Every row gives one point. To make a cloud, some directions were put in groups of two or more. Within a group, all points are equally far from the middle, so they leave a hole (a ring in 2 directions, a hollow ball in 3). The other directions are filled evenly. Then the cloud was stretched, turned, moved and blurred a little. How many holes are there, and how many directions does each take, smallest first?

Cloud (14 x 2):
[[-24 -55]
 [ 39 -12]
 [-32 -51]
 [ 23  -5]
 [ 16 -34]
 [ 20  39]
 [-39  -5]
 [ 38  -8]
 [ 55 -39]
 [ -8 -15]
 [ 33  32]
 [ 31 -18]
 [ 22  18]
 [-24  30]]
Holes: 0

Cloud (20 x 3):
[[ 12  15 -55]
 [-17   7 -49]
 [ -6  33 -56]
 [ 40  17 -29]
 [-16  -2   8]
 [-19  55 -19]
 [ 34  -2 -26]
 [  7   1 -50]
 [ 39   8 -23]
 [ -2 -18 -10]
 [ 15  11  19]
 [ 36   4 -30]
 [ 32  49 -20]
 [ 11  61 -28]
 [ 11  -8 -42]
 [ 18  57  -7]
 [  9  46 -51]
 [ -4  60 -13]
 [-29  37  -6]
 [ 11  35 -56]]
Holes: 1 (3)

Cloud (26 x 4):
[[-45  20  24   0]
 [-49   4 -31  38]
 [ -9  23 -38  -9]
 [-50  24  45  30]
 [ 22 -26 -30  52]
 [ 13 -55 -21 -11]
 [-51 -16   0  51]
 [ 23 -21   1   3]
 [ -3  21 -23 -54]
 [-17  51 -37 -53]
 [-17 -35  28  46]
 [ -8 -44  20  31]
 [ 43  16  10 -11]
 [-15   3 -29  36]
 [-61  -1  11 -52]
 [-14  16  45  13]
 [-12  31  17  11]
 [ 34 -33 -27  21]
 [-50  20 -33  10]
 [-29  17  41  -7]
 [-21 -47  19   0]
 [ -6 -24  59 -12]
 [ -1  51 -21  17]
 [-36 -56  15 -32]
 [ -6  32   4 -48]
 [ 11  32 -24  36]]
Holes: 0
